Each row of a before or after table is a point. One or more steps were done to the points. Then noise was added and the rows were shuffled. The steps act on columns, c1 being the first. What was done? A step turns or swaps two columns, mirrors them in a line or flattens them onto one, adds a multiple of one to another, or multiplies or shifts one. Angles are multiples of 10 degrees, from the lower column toward the higher: turns from -170 to 170, lines from 10 to 170 but not 90. Use the fewest steps. Two steps may share a column if one is a turn and the other turns, adds or multiplies; they go together, in the order done. Otherwise the lowest column goes first.
In the rows, 128 means zero.

Before (10 x 2):
[[142 204]
 [161 142]
 [ 72 156]
 [110 186]
 [109 127]
 [ 50 144]
 [100 105]
 [ 86 137]
 [138 168]
 [ 73 144]]
After (10 x 2):
[[140  87]
 [139 161]
 [132 141]
 [161 180]
 [155 177]
 [109 163]
 [165 108]
 [200  95]
 [187 130]
 [152 199]]
Steps: turn c1 and c2 by -100 degrees

Before (14 x 4):
[[ 93 126 203  40]
 [ 85 150 103 187]
 [107 148 168 102]
 [137 125  95 144]
 [ 97  89 188  82]
 [149 163 105  94]
 [134 149 112 100]
 [191 100 181  80]
 [125 133 167  91]
 [127 158  56  85]
 [157  53 148 100]
 [141 166  73 105]
 [158 102  90  98]
 [ 43 137 129 125]]
After (14 x 4):
[[198  78 127 129]
 [153  88 190 118]
 [ 91 109 100  97]
 [179 151  72 178]
 [163 114  34 189]
 [137  99  95 163]
 [125 135 151  94]
 [116 166 104  88]
 [126 123  86 159]
 [ 98 104 119  72]
 [115 101  99  48]
 [ 88 181  69 169]
 [113 108 105 108]
 [138 206  97 142]]
Steps: turn c1 and c2 by 150 degrees; mirror c3 and c4 in the line at 50 degrees

Before (12 x 6):
[[182  77 130 158 123 205]
 [109 183 143  75  78  79]
 [ 80  77 162 160 154 145]
 [ 83 167 182 165 131  96]
 [102 160 123 162 113  83]
 [ 96 135 148 101  95 148]
 [160 143  99 108  73  80]
 [ 74 103 107  95 107 181]
 [ 95 159 160  83 172  94]
 [163 119  74 106  65 133]
 [ 88 180 140  49 155 145]
 [126 117  58 172 127 124]]
After (12 x 6):
[[ 83 180  86 124 162 145]
 [169 172 179  90  84 155]
 [173 124 199 142  90 147]
 [103 213 126 114  76 150]
 [198  45 126 185 125 116]
 [ 64  63  83 127 145 140]
 [ 52 120 153 190 116 146]
 [ 77 201 105 182 148 142]
 [ 95 145 130  75 116 104]
 [ 90 137 122 165  93 127]
 [ 65 149  75  84 114  88]
 [126 102 192  96 153 111]]
Steps: multiply c1 by 1.3; turn c4 and c6 by -120 degrees; turn c2 and c6 by -40 degrees; mirror c3 and c5 in the line at 100 degrees

Before (14 x 8):
[[122 107 144 119  95 143 109 142]
 [122 125 133 103 134 145 106 125]
 [141  94 167 141 111 109 112 113]
 [125 152 118 135 109 176 126 125]
 [ 96 127 153 107 149 137 137 117]
 [ 89 145 170 136 160 111 156 105]
 [143 128 173 116 108 145  96 141]
 [132 123 120  90 107 155 115 136]
 [123 145 110 139 137 168 117 153]
 [149 150 109 104 121 167 135 145]
 [134 123 157 144 100  97  94 137]
 [144 124 121 108 116 166 126 160]
 [ 93 143 166 143 126 108 143 129]
 [101 162 142 140 133 118 133 117]]
After (14 x 8):
[[134 146 139 101 150 165 126 162]
 [128 170 143 134 162 158 129 127]
 [ 90 154 115 152 137 103 135 117]
 [129 165 138 139  74 155 112 151]
 [164  89 100 134 231 129 113 110]
 [ 70 130  77 158 108 103 158 105]
 [ 96 137 147  95 174 155 116 137]
 [ 93 136 123 108 121 148 108 126]
 [ 83 134  95 161 192 101 143 128]
 [140 168 148  95 119 153 135 144]
 [151 106 114 136 242 102  94 136]
 [106 117 128 123 239 151 107 144]
 [143 134 101 109 245 146  99 141]
 [ 47 132  94 124 111 135 139 114]]
Steps: turn c1 and c4 by -30 degrees; multiply c1 by 2; turn c2 and c6 by -30 degrees; turn c3 and c5 by 150 degrees; multiply c5 by 3

Before (13 x 11):
[[152 142 107  74 142 111 107 163 127 134 108]
 [140 140 118 108 158 112 111 121 148 159 130]
 [157  89 137 148 141 141 117 122 128 122 112]
 [154 111 113 133 105 158 103  89 131 120 118]
 [176 132  96 114 110 108 175 147 136 101 153]
 [159 129 115 125 135 111 148 137 146  88 161]
 [120 115 131 121 112 136 117 125 135 132 119]
 [120  84 106 102 138 139  92 114 100 133 117]
 [172 126 122  95 124 123 155 148 101 118 172]
 [144  95 127 113 133 123 130 100  95 125  84]
 [130 139 124  90 139 102  81 142  94 125 127]
 [134 153  99 129 159 111 109 149 126 159 110]
 [130 154 109 119 163 154 128 122 140 141  96]]
After (13 x 11):
[[ 96 124 105  74 151 113 129  93 145 128 145]
 [111 101 123  95  84  48  77 111 126 144 142]
 [ 93 133 109 134 130 162 130 167 112 128 110]
 [128 135 131 122 128 156 142 132 114 123 108]
 [121 136  93 113  99   8  61 111 132 155 136]
 [128 137 108 117 171 152 125 132 155 113 159]
 [108  99 105 100 141 186 161 140  84 124 145]
 [113 125 100 128 157 127 138  98 152 100 166]
 [107 149 118 111 135 120 134 131 138  96 162]
 [119 148 114 125  99  58  91 128 129 169 150]
 [ 94  95 123  92 132 152 163 113 141 133 140]
 [119  98 126 113 172 105 117 157  95 127 116]
 [ 99 128 138 149 146 125 116 136  86 133 129]]
Steps: turn c1 and c7 by -140 degrees; add 1.5 times c7 to c6; swap c2 and c9; turn c5 and c11 by 70 degrees; add -0.5 times c3 to c11; turn c8 and c10 by 170 degrees

Before (10 x 12):
[[171 167 171 129 137 154 125 112  97 168 194 102]
 [117  59 123 117 157  70  68 153 128 105 109  79]
 [108 159 150 155 148 157 164 110 105 108 140 143]
 [103 164 169 162 164  99  68  97 118 179 128 100]
 [169 150 141 137 198 159 167 159  61 125  81  82]
 [ 93 156 106 157  97  75  99  78 123 150 156 153]
 [118  67 101 191 191 127 123 158 118 165 116 180]
 [105  70 100 111 180 163 114 101  41 112 164 172]
 [ 97 172 119 189 157  67 156  88 136 145 182 186]
 [131  65 163 117 107  73 176  92  99 119 146 109]]
After (10 x 12):
[[112 159 151 154 139 159 113 154 124 107 101 147]
 [ 90 155 108 157 193  95 167 153  86 148 137 152]
 [172 163 170 131 250 131 104 168 129 170  72 105]
 [121  58 120 113  84  73 162 113 151 102 114  83]
 [117  67 101 192  84 125 126 121 160 162  76 181]
 [132  57 165 113 165 154 201 168 117 121 138 112]
 [ 94 167 126 188 221 127 189 138  88 141  66 187]
 [104 165 174 161 118  85 135 152 108 181  92  99]
 [170 148 142 145  13 156 111 175 186 125  92  82]
 [105  73 101 109 175 128  88 220 146 114  58 174]]
Steps: multiply c11 by 2; turn c5 and c11 by -110 degrees; turn c6 and c7 by -70 degrees; multiply c6 by 0.7; turn c8 and c9 by 120 degrees

Before (8 x 18):
[[146 135 104 125 153 139 144 136 120 118 120 143 117 133 118  96 130 117]
 [140 134 158 137 123  86 164  92 100 100 123 135 166 147  99 138 151 115]
 [142 151 128 123 112 133 128 134 135 129 133 134 121 127 126 121 135 119]
 [120 149  93 103 139 135 109 121 157 128 119 124 104 113 139 116 149 123]
 [141 128 101 140 133 147 133 140 118  95  92 131 122 133 134 123 128  96]
 [106  90 133 106  95 107 126 101 144 130 168 122 133 103 155 152 148 158]
 [140 149  89 130 123 149 126 118 126 121 120 119 120 118 128 107 123 147]
 [ 93 123 142 105 111 114 136  89 151 153 144 130 106  99 132 151 131 158]]
After (8 x 18):
[[106 147  93 101 140 135 108 123 105 127 100 125 137 115 140 113 149 103]
 [132 112 102 140 133 148 134 127 128  97  19 130 136 122 129 134 126 124]
 [128 107 104 125 155 139 144 132 122 119 104 143 127  97 117 133 129 116]
 [115 114  88 129 121 149 126 128 120 122 103 119  88 105 131 119 124  98]
 [114 117 127 121 113 132 128 130 110 129 143 134 135 121 124 127 135 122]
 [128 102 158 136 124  86 163 133 141  99 113 137 176 138 114 147 152 198]
 [122 167 143 104 111 113 135 122 136 154 175 129 130 151 143  98 129 103]
 [157 165 132 108  95 107 128 116 139 129 248 122 126 153 161 103 147 134]]
Steps: turn c1 and c2 by 70 degrees; turn c2 and c9 by -140 degrees; add 1.5 times c6 to c18; turn c13 and c18 by 120 degrees; flatten c8 and c15 onto the line at 110 degrees; multiply c11 by 3; swap c14 and c16

Before (12 x 20):
[[148 144 197 127 116 198 152 142 114  99 103  91 126  90 108 181 112 148
  144  91]
 [139 168 100 120 168 125 126  97 167  98 143 143  94 139 144 101 149 121
  165 130]
 [140 127 122 131  90 117 148 147 203 124 129 140 138 130 130 124 115 123
  129 128]
 [115 173 137  87  94 126 158 125  99 113 119 115 154 121 167 121 104 125
   81 143]
 [165 157 117 113 122 134 124 119 175  93 136 171 135 122 132 122 161 127
  165  93]
 [122 135 116  91 124 111 153 105 166 132 151 135 139 132 124 136 165 117
  111  84]
 [118 179 112 124 105 145  91 137 138 150 145 120 129 130 169 147  97 176
  142 162]
 [ 93 101 117 124 113  97 138  88 170 120 114 162 133 101 144 128 168 176
  103 110]
 [144 155 191  83 136 113 160 117 157 115 183 136 178 113 170 129 123 165
  165 183]
 [147 141  68 127 124 128 114 155 112 101 128 146  96  95 144 130 150 115
  154 158]
 [148 151 156 110 142 128 120 161 153  92 156  99 133 113 156  99 125 141
  146 122]
 [155  87 112 115 147  99 145 106 122 157 161 139 134 111 134 110  96 175
  103 164]]
After (12 x 20):
[[147 161 162 131 123  98 151 167 155 201  97  89 111  94 148 180 107 133
  174  90]
 [151 146 154 113 143 163 119 225 117 152 156  95 143 115 198 101 125 155
  156 123]
 [124 199 128 128  99 100  91 154 149 124 149 115 131 127 206 143  94 169
  125 161]
 [132 161 137 122 168 150 126  34  93 144 142 146 153 140 187 103 155 147
  139 133]
 [120  92 112  90 124 139 155  54  94 114 146 139 182 123 161 136 165 144
  115  84]
 [138 139 128 130  90 134 148 188  64 118 133 140 121 133 170 124 115 173
  130 137]
 [170 110 146 106 121 150 126 102  95 151 132 168 189 126 169 117 161 153
  143  93]
 [145 122 174  83 133 145 166  97 127 122 182 138 182 109 206 132 126 169
  173 180]
 [150 136 120 127 126 144 111 208 130 140 130 142 142  95 182 129 152 106
  111 155]
 [115 167 110  88  98 142 163 120 155 141 117 117 145 121 204 120 106 103
  105 146]
 [ 91  67 112 128 110 152 136   1 128 109 117 161 160  99 182 125 162 188
  105 111]
 [152 127 110 117 148 132 144  61 163  85 160 141  67 107 171 107  97 163
  109 167]]
Steps: add 1.5 times c17 to c13; turn c2 and c13 by 40 degrees; flatten c3 and c19 onto the line at 50 degrees; turn c6 and c10 by 130 degrees; multiply c8 by 3; mirror c9 and c18 in the line at 70 degrees; shift c15 by 40

Before (10 x 32):
[[137 144 121 160 124 147  93 136  98 119 106 119 152 129 118 133 135  98
  132 137 114 107  98 128  93 124 128 123 114 113 119  96]
 [ 73 109  64 100 162 123 148 110 181 140  92 171 133 167 141 108 154 165
  194 143 197 178 142 123 168 125  62 141  93 173 139 158]
 [160 124 127 137 115 112 130 163 117 116 132 140 118 125 114  98 111 112
   99 129 118 154  94 124  77 133 125 106 123  98 155 102]
 [140  84 108 104 118 138 110  98  98 117  80 119 110 158 147 141 138 135
  129 121 135 169 145 142 129 116 141 158 120 139 133 124]
 [128 130 135 154 100 135 139 170 101 125 151 134 145 150 105 134 123  85
  107 139 169 117 118 137  76  78 100 117 109 117 134  90]
 [134 122 144 115 134 115 110 145  99 103 140 109 154 148 111 115 104  99
  133 111 145 119 128 125 104 126 112 111 151 115 135  87]
 [110  89 104  96 157 100 127  95 126 128  96 152 146 167 172 141 142 146
  133 105 120 180 118 157 134 135  96 150  84 172 119 113]
 [ 90 100  97 125 192 115 156  91 130 139  65 114 151 182 172 105 171 160
  139 143 155 164 151 167 201 111  97 167  95 156 147 143]
 [146 143 118 117 104 113 120 164 129 141 149 109 129 107 122 148 100  84
  115 136 134 118 119 112 117 107 118  99 102 107 141  83]
 [ 73 157 121 159 100 118 155 128 116 143 142 115 176 162 101 134 118  80
  102 184 169 118 114  67 118 118  80 147 138 112 148 108]]
After (10 x 32):
[[140 131 109 110 119 139 110  98 127 137  81 120 109 132 147 142 138 144
  129 122 120 169 145 143 123 116 141 158 109 146 133 132]
 [160 124 129 140 114 112 130 162 129 156 132 142 117 124 114  97 111  88
   98 129 129 154  95 123 171 133 125 106 128  80 155 122]
 [136 132 122 162 125 148  92 136 127 146 105 118 152 136 119 134 135  54
  133 136 116 107  98 127 158 123 129 124 132 105 118 110]
 [129 139 135 160 100 136 138 170 127 148 151 135 145 145 106 133 123  22
  108 138 174 117 119 137 174  78 100 116 125 110 133 106]
 [ 74 150 121 149 100 117 154 128 128 117 142 116 175 165 100 134 119   9
  101 184 159 116 113  67 143 118  80 147 152 103 147 101]
 [132 137 144 105 134 115 111 146 126 160 140 108 154 141 110 117 104  55
  134 111 154 119 127 126 142 127 111 111 141 108 135 109]
 [ 89 144  97 142 192 115 154  92 128  93  65 114 151 156 173 105 172 209
  138 142 134 164 151 167  62 113  98 166  98 172 147 119]
 [ 74 139  65 122 162 124 149 110 128 103  91 172 133 148 140 108 154 221
  193 144 189 180 142 122  94 125  62 142  83 199 139 141]
 [111 135 105 123 158  99 127  96 128 125  97 153 146 140 172 140 143 173
  132 106 109 180 118 158 122 136  97 150  74 199 118 111]
 [148 122 118 131 105 112 119 165 129 119 149 108 129 118 124 147 100  17
  115 137 150 119 119 114 143 106 120  99 100  95 140  76]]
Steps: flatten c2 and c14 onto the line at 60 degrees; turn c4 and c29 by 30 degrees; multiply c9 by 0; turn c10 and c25 by 160 degrees; add 0.7 times c10 to c32; multiply c18 by 2.5; add -0.5 times c28 to c21; multiply c30 by 1.6

Before (8 x 48):
[[204 101 116  83 151  89 133 131  74 119 224 148 173  97 106 167  66 101
   97 155  29 128 134 130 114 119 172  50  79  59 157  82 101 123 139 152
  179  68  72 169 184 124 108 103 175 125 187 144]
 [ 76 152 170 185 159 180 153 148 152 127 103 109 118  84 140 174 142 140
  161 133 147 173 155  88  99 181 100 189 107 145 187 164 172 108 207 116
  159 201 128  75 121  79 150 138 155  58 117  92]
 [166 128 142 121 141 128 128 149  74 120 190 157 170  75  97 129  52 126
   92 137  78 110 184 102 157 115 152  98  72 121 148  43 113 156  99 122
  154 101  88 126 153 135 132 135 181 145 132 122]
 [217  90 133 110 166 147 131 112 121 140 141 100 151 121  82 169  95  72
   13 197 108  83 142 167  96  80 160 113 124  44  98 109  50  81 134 114
   70 178  93 208 181 175  66  77 108  20 211 185]
 [ 99 162 187 149 159 182 161 146 169 134 194 134 138  64 144 114 146 148
  150 118  81 140 135 100 114 130 112 135  62 169 177  98 141 178 139 133
  171  92  88  95 162 133 178 114 156  82  81  85]
 [102 160 202 210 162 206 145 112 162 113 110 122 101 127 160 167 135 144
  158 103 163 179 128  77 100 150 104 137 109 124 184 170 141 135 156 144
  127 168 106  81 128 131 134 140 103  75 136  79]
 [166 170 107 104 132 167  38  56 158  30 124 113  92 162  70  80 165  98
  132  96 144  67 117 146  87 148  66 154 131 148 165 133 114  86 142  57
  172 162 152 146 184 149 138  97 143 100 112  89]
 [177 144  86  80  90 167  77  90 166  65 136  81 125 174 132 119 168  80
  133  68 132  53  57 152  70 156  89 169 174 175 149 142 122 100 144  79
  132 121 121  90 175 107 150  91  52 137  96  88]]
After (8 x 48):
[[104 161 201 159 164 166 134 111 163 111 107 121 100 129 112 165 132 142
  158 103 163 177 128  78 169 149 105 136 109 125 185 171 142 134 157 143
  129 165 106 117 129 126 133 141 104  73 136  77]
 [ 99 164 186 100 158 143 147 147 170 137 193 137 137  65  99 113 147 151
  149 118  81 141 136 100 147 128 113 136  59 169 177  97 140 178 141 135
  170 114  88 118 163 130 178 113 157  83  80  85]
 [177 146  87  31  90 127 122  91 167  64 136  80 126 175 189 117 169  80
  135  67 133  54  57 151 175 156  92 168 175 173 149 141 121 100 144  81
  132 141 123 153 175 113 149  91  52 139  96  86]
 [164 168 109  54 130 127 123  56 157  27 123 113  89 161 242  79 168  97
  138  98 145  65 118 146 120 148  67 155 131 147 163 137 114  87 140  57
  172 171 152 225 185 186 139  95 141 100 113  88]
 [219  90 134  62 167 108 173 110 119 140 138  99 151 119 162 170  93  74
   13 198 110  84 143 166 124  78 159 115 125  47  98 109  50  78 136 113
   67 137  93 142 181 184  65  75 108  20 209 186]
 [205 100 116  32 152  47 148 133  74 117 224 147 173  98 144 168  64  99
   97 159  28 126 135 128 126 120 171  50  77  58 156  82 100 124 141 152
  182  37  70 107 182 116 107 104 174 127 188 145]
 [168 130 143  72 143  87 132 150  73 122 189 159 171  75 131 132  52 126
   92 136  75 111 184 101  86 113 154  98  70 120 146  41 114 155  98 122
  156  99  89  91 151 122 135 136 183 143 130 123]
 [ 76 153 169 135 158 139 152 148 151 130 102 110 118  84 115 175 139 140
  162 132 147 173 155  86 160 178  99 188 106 146 187 165 175 108 210 114
  160 205 128 135 121  78 150 136 156  60 118  90]]
Steps: shift c4 by -50; shift c6 by -40; turn c15 and c25 by 140 degrees; turn c7 and c15 by -50 degrees; add -1.5 times c27 to c40; turn c40 and c42 by 20 degrees; add -0.5 times c47 to c38

Before (8 x 64):
[[ 90  79 106  68 140  99  40 151 104 120  85 133 148 121 153  85 100 152
  119 122 147  98 120  84 102  82 186 203 170 184  94 201 158 123 149 111
   67 120 130 187  96  99 160 143 131 194 103 129 129 132 184 180 107 125
   82 138 158 140 165  86 126 125 129  83]
 [163 146 169  58 174  96 139 107 147 149  97 108 118 139  91 135 156 102
  186  74 132  95 121 141 119 110 121 135 161 107 121  94 138 102 154 136
   77 173 112 118 166 106 104 108 136 112  99 172 129 142  95 132 154 148
  145 103 108 138 163 122 114 114 144 121]
 [169 157 161  61 144 117 133  93 150 140 110 118  62 139  86 108 147 109
  191  78 137  59 124 145 110 122 120 162 144  73  98  80 107 111 176 105
   85 184 120 113 179 144 126 127 147  96  78 117 116 133  99 113 108 134
  148  70 138 148 190 132 135 127 140 134]
 [168 150 150  91 162 112 118 116 191 151 124 154 130 189  92  96 141  73
  177 109 107  74 153 119  94  74 117 166 115 131 139  84 108 103 160 105
  143 184 121 123 202 113 108 101 121 105 101 130 114 115 101 146 104 164
  141 105 112 113 166 101 138 156 167 126]
 [119 125  98 143  63  39 139 150 126 127  98 152 149 128 106 174  87 104
   93 116 115 195 163 146 101 116 158 103  94 126 146 113 119 139 172 138
  211 143 116 111 119 145 149 115  79 126 133  64 139  93 133 104  99 103
   88 121  93 132  96 171  55 102 118 149]
 [ 68 102 142  37 176  69  60 154  70 124 112 150 126 158 130  74 130 212
  149 133 145  81 110  97 134  90 134 196 150 193  39 168 139 167 145 136
  106 126 150 127  98 116 127 142 135 186 124 120 129 142 171 154 149 163
   89 151 138 137  84  94 129 116 126 107]
 [138 127  91 106  67  63  97 154 115  79  83 158 143 135 142 208  56 121
  120 144 110 162 121 156  91  74 170  98  73 102 178 123 140 134  89 154
  166 139  84 116  94 167 114  95  52 123 110  91 162  89 171  98  81 128
  103  95 116 144 110 155  85  76 137 148]
 [136 136  90 131 130  51 119 172 114  91 108 150 129  96 159 152  53 131
  142 120 108 169 156 113 136 113 128 140  89 117 198 131 143 124 126 128
  180 177  86  91 135 161 139  79  66  81 134  74 145 112 178  94  82 100
  120  73 107 104  71 127 105  76 134 106]]
After (8 x 64):
[[136 128  88 104  66 163  96 153 117  80  83 157 143 135 140 142  11 120
  119 144 118 161 123 156  93  71 168  91  71 102 177 116 140 134  89 153
  158 140  82 120  93 169 112  95  51 122 110  94 164  90 168  96  83 131
  104  94 116 145 111 156  86  75 137 148]
 [169 150 148  91 163 153 118 117 190 150 123 152 132 189 125 127 154  73
  175 107  94  74 144 119  94  72 115 144 115 132 139 121 110 102 160 105
  117 185 121  87 200 115 105 102 122 106 100 131 113 116 101 147 104 164
  141 104 110 111 167 102 139 154 167 125]
 [120 123  97 144  64 198 141 150 127 128  98 152 150 129 115 128  44 104
   93 115 101 196 152 146 101 117 157  72  94 123 147 112 119 140 170 138
  174 143 115 112 122 146 150 115  81 125 132  64 137  93 133 105 100 103
   88 122  93 133  92 170  57 100 117 147]
 [135 135  91 131 127 194 118 172 115  92 106 147 130  98 176 167  50 133
  145 122 147 168 147 113 137 112 128 110  90 118 199  92 143 124 125 130
  145 176  86 130 133 160 141  76  65  81 135  77 144 112 178  94  84 102
  121  73 108 105  69 126 106  75 136 103]
 [ 88  78 107  67 142 169  38 151 105 121  85 134 148 120 127 168 140 152
  119 124 155  97 123  84 103  82 187 203 169 184  94 186 159 123 151 112
   65 119 131 199  95  98 160 142 131 195 104 128 131 132 184 180 108 126
   83 136 159 141 163  87 126 124 130  85]
 [163 147 173  59 174 155 142 107 148 151  98 108 118 138  91  94 128 101
  187  76 104  98 122 140 119 111 122 156 162 107 122 119 137 101 155 135
  104 173 111  94 167 104 105 109 135 111  97 173 129 143  96 131 154 151
  146 107 106 139 162 121 115 115 143 123]
 [169 158 160  60 144 144 134  92 150 139 109 118  61 137  79 118 152 110
  192  78 101  58 128 144 110 121 122 170 144  73  96 113 107 110 178 108
   94 186 121  81 177 144 128 128 147  97  79 118 117 133  99 113 110 135
  147  71 138 147 189 131 136 126 138 134]
 [ 69 102 141  36 177 202  59 153  72 122 113 151 126 159 114 140 156 213
  148 132 138  82 115  97 137  89 134 180 149 192  42 126 138 167 146 137
   86 126 151 167  98 117 127 143 136 185 123 119 127 141 170 153 150 161
   90 152 140 138  87  94 130 113 126 107]]
Steps: turn c6 and c16 by 160 degrees; turn c16 and c17 by 60 degrees; add -0.7 times c58 to c15; turn c15 and c21 by 40 degrees; multiply c23 by 0.7; flatten c28 and c37 onto the line at 140 degrees; swap c32 and c40
